Rows are points. The window is the flat piece filled in between its corners: a triangle in 3 columns, a solid with four corners in 4, and so on. A path goes straight from each point to the next, and from the last back to the first. After which points does the path pass through the window?
(in the rows, 128 means zero)

Window (4 x 4):
[[101 139 138 154]
 [ 93  97 171 169]
 [170 130 133  46]
 [154 120 110 129]]
Path:
(1): [153 145 137 109]
(2): [ 89 102 132  97]
(3): [ 76  92 146 166]
(4): [146 121 165 144]
(5): [172 137 118 131]
(6): [110 111  95  88]
(7): [127 127 111  73]
(8): [177 138 137  69]
(9): [104 117 176 177]
(10): [ 91  69 139 128]
(11): [ 99 133  94 135]
(12): [158 135 203 110]
(13): [134 177 161 171]
(14): [ 88  92 122 120]
(15): [117  93 128 121]
(16): [144 135 167  99]
Through the window after points: 1, 3, 9, 11, 13, 15

Window, 6 rows:
[[178 164  87  50 164 168]
 [172 118 111 111 134 188]
 [109 138  90 153 117 134]
 [ 82 105 111 131 127 148]
 [115 130 132 144 137  58]
 [168 172 168 110 123 193]]
Path:
(1): [169 124 121 104 100 178]
(2): [134 188 166 134 152 158]
(3): [160 124 112 124 161 168]
(4): [143 153 100 120  89 134]
(5): [145 129 132 114 118 129]
(6): [144 162 132 115 187 128]
(7): [144 155 122 142 145 150]
(8): [127 132  86 111  96 111]
(9): [199 143 150  47 102 152]
(10): [116 156  68 121 176 198]
(11): [103 135 124 153 140 170]
(12): [119 108 113 133 107 132]
Through the window after points: 1

Window:
[[117 116  85 160 153 105  98  95]
 [120 134 123  90 144 134 190 144]
 [ 98 165 103 148 162 125 161 188]
 [101 129 128 124 185 104  67 105]
 [168 164 159 140  78 186 135 135]
 [165 123 170 184  91 142  95 174]
 [111 126 126 113 152 184 185 134]
 [ 94 116 158 154 113 113 103  91]]
Path:
(1): [105 120 133 124 105 121  57 178]
(2): [ 87  97 111 133 128 135 121 152]
(3): [136 160 120 146 187 119 137  88]
(4): [180 162 119 173 131 134 183  99]
(5): [110 131 122 118 134 149 112 161]
(6): [115  71 127 109  95 115  67 127]
(7): [132 178 102 179 179 142 175 118]
(8): [124 148 141 130 164 155 185 116]
Through the window after points: 6

Window:
[[165 159 108 135 166 156 153 119 119]
 [137 157  81 149 162  49 133 147 121]
 [149 196 127 112 122 126 152 145 118]
 [ 92  78 187 142 126 224 124 152 133]
 [147 147 119 112  90 134  70 128 118]
 [165 139 140 148 119 146 148 108 153]
 [188 121 125  73  87 142 114 129 132]
 [180 144 130 141 116 126 135 139  96]
 [ 74  50  52 184  88 121 122 136 124]]
Path:
(1): [164 157  96 140 153 125 121 174 146]
(2): [127 168 102 147 131 109 103 180 155]
(3): [159 135 107 121 133  95 135  97  89]
(4): [126 146 122 115 112 123 131 125 117]
(5): [191 155 110 173 139 172 133 172 125]
(6): [191  99 114 138 134 170 118 180 134]
(7): [119 145 137  73  73 109 124  80 121]
(8): [131  93 131 111 104 103 120  83 101]
(9): [131 116  88 172 123 166 124 163 147]
(10): [129 185 118 115  98 166 107 187 158]
(11): [197 117 105 122 134  69 150  64  70]
(12): [125 134 111 140 137 115 161  80  89]
Through the window after points: 2, 4, 6, 12

Window, 11 rows:
[[ 75  87 125 158 105 133  70 167 111 137  83]
 [ 63  85 113 147  84 142 103 101 107  93 113]
 [155 150 136 166 167 133 156 149 126  65 159]
 [122  82 172 128  92 187 112 139 120 108 122]
 [102  46 113 133  82 125 106 152  95 125 142]
 [140 140 115 106 217 113  95 121  95 137 122]
 [122 186 146  99 170 111 135 152 119 118 161]
 [170 146 159 177 109 129 223 122  20 135 146]
 [185 176 135 112 173  99 126 121 164 139 129]
 [ 84 103 143 162 162 123 112 120 134 141 155]
 [132 168 109 108 222 128 179 145 166 120 133]]
Path:
(1): [122 118 157  96 172 115 149 130 115  92  94]
(2): [135  96 134 116 136  59 145 109 122  93 125]
(3): [ 82 126 121 159 109 189 103 123 104 126 125]
(4): [109 152 100 164 172 177  74 131 115 138 126]
(5): [125  94 159 111 133 121 141 141 120 114 122]
(6): [108 145 166 100 207  67 118 164 111 116  96]
(7): [146 133 102 125 177 147 106 110 100 135 146]
(8): [129 125 111 155 115 147 115 136 107 121 150]
Through the window after points: 2, 4, 6
